Each row of a before or after table is a point. One or more steps were done to the points. Then noise was added and the rows were shuffled. The steps act on how far a point lies along the listed directions, d1 being the first. Write out the steps. A step turns or swaps two directions, mirrors them in a line or flattens them onto one, adds a multiple of one to another, or multiplies one. Angles are multiples of 10 degrees, from the lower direction toward the higher: turns from -170 to 170, lines from 10 to 170 but not 90. Use the fewest steps. Two steps may share a direction if one is a turn and the other turns, adds or multiplies; they go together, in the order done. Otherwise the lowest direction goes first.

Directions:
(1): [-29  34]
(2): [34 29]
Before (8 x 2):
[[-21  18]
 [ 11  -8]
 [ 83  -1]
 [ 36  13]
 [116  55]
 [ 13 -34]
 [-17   4]
 [  5 -39]]
After:
[[ 1  1]
 [-7 -4]
 [-4  5]
 [14 15]
 [-4  0]
 [12 12]
 [ 1 -7]
 [33 31]]
Steps: multiply d1 by 0; multiply d2 by 0.4

Directions:
(1): [-44 -32  10]
(2): [ 12 -30 -45]
(3): [ 32 -33  31]
Before (8 x 3):
[[  8  34 -39]
 [ 28 -59   3]
 [-36 -38 -16]
 [-11  -3 -14]
 [-21 -49 -15]
 [ 11  53 -27]
 [  7   2 -58]
 [ 25  -9 -41]]
After:
[[ 19 -59  -5]
 [-21 -13 -42]
 [ 28 -51  24]
 [ 15 -40  38]
 [ 43  13 -30]
 [ 18  -6  -1]
 [ 49 -68   1]
 [ 29   2 -36]]
Steps: turn d1 and d3 by -150 degrees; add 0.7 times d2 to d3

Directions:
(1): [ 48 -19  -3  37]
(2): [ 19  -1 -53 -30]
Before, 13 rows:
[[ -21   -7   43    9]
 [  33  -22   -7   12]
 [   0    1  -18  -21]
 [  21   -3   -9    4]
 [  23    2   34    9]
 [   1  -16   31    9]
 [  15    2  -49  -18]
 [  66  -18    2   58]
 [   6  -26    6   12]
 [ -76   21   53  -47]
 [ -15    0  -22   -4]
 [   6  -11  -17   38]
 [  42    2 -119  -47]]
After (13 x 4):
[[ 13   3 -17 -13]
 [  8  -9 -38  22]
 [ 12 -30  -7   6]
 [-23  17 -32 -36]
 [ 41  -2  14   3]
 [ 26 -14 -21 -14]
 [-27   5 -10  -1]
 [-44   1  94  18]
 [-51  30 -78 -90]
 [ 13 -18  32  29]
 [ 21 -23  14   7]
 [ 67 -12 -51   8]
 [-18   7  -3 -21]]
Steps: turn d1 and d2 by 50 degrees
